Each row is a point. To make a cloud, some directions were put in groups of two or more. Within a group, all points are equally far from the middle, so they leave a hole (a ring in 2 directions, a hollow ball in 3). The other directions are filled evenly. Then the cloud was stretched, turned, moved and blurred a little. Count the holes, and give their numbers of directions, smallest first.
In the rows, zero is written as 128.

Cloud:
[[169  72 102]
 [ 91  97  72]
 [ 95 150 187]
 [134 101 200]
 [ 98 185 192]
 [ 86 185 210]
 [ 65 151 182]
 [151 181 209]
 [123 130 173]
 [177 123  97]
 [105 136 145]
 [108 201  86]
 [115 198 167]
 [181  91 172]
 [113 160 146]
 [185 176 146]
 [164 186  87]
 [150 103 152]
 [114 197 140]
 [103 117  69]
 [176 113  82]
 [139 145  98]]
Holes: 0

Cloud:
[[ 55  93 129  89  94 142]
 [ 61  97 113 139 102 138]
 [ 87 149 145  50 114 112]
 [138 105 162 116  46 149]
 [188 188 166 104 209  99]
 [182  88 196  73 129 106]
 [170 118 169 125  77 187]
 [173 169 160 104  79 167]
 [157  83 160  76 119  63]
 [164  83  80 121 112  87]
 [ 83 156 156 134 180  87]
 [131  63 101 152  83 128]
 [209 132 195 135 172 106]
 [ 71  99 155  71  89 129]
 [158  78 227 121 127  99]
 [140  78  73 133 124 120]
 [ 78 200 111 109 146  97]
 [198 161 171  47 154  95]
 [123 180 208 153 137 113]
 [154 132  71  69 119 163]
 [108 110 210 150  79 130]
 [163 107 173  46 160 130]
 [129  82 192 163 194 113]
 [108 116 196 107  79  82]
 [108 184 138  74 194  94]
 [142 130 110  69  67 157]
 [ 88 159 126  55 102 132]
 [223 105 163 123 108  70]
 [115 132 217 154 179 124]
 [130 160 151  68 206 119]
 [124 150 100  64  73 140]
 [143  86 185 130  68 199]
 [ 67 170 131  93 164 133]
 [ 73 104 170 139 194 119]
 [ 69  79 169  71 105 123]
 [ 80 103 166 133  75  96]
 [140 127 236 140 152 119]
 [208  82 182 125 118  85]
 [ 64 107 142  85 167 109]
 [103 130 156  66 198 138]
 [187 125 140 147 201 128]
 [168 196 126 103 126 181]
 [213 170 188 118 182  95]
 [169  90 154  76 200 178]
 [162  65 225 143 143 106]
 [ 77  94 137 102  65 126]
 [155 184 189  81 193 123]
 [ 79 105  95  98  87 144]
 [ 52 103 143 107 120 101]
 [163 128 119 131 162  29]
 [ 91 186 134 129 156 160]
 [185  94 122  68 168 181]
 [ 78 181 121  92 145  64]
 [182 103 136 175 156 164]
 [157  46  96 121 105 108]
 [192 129  78  54 119 120]]
Holes: 2 (2, 3)
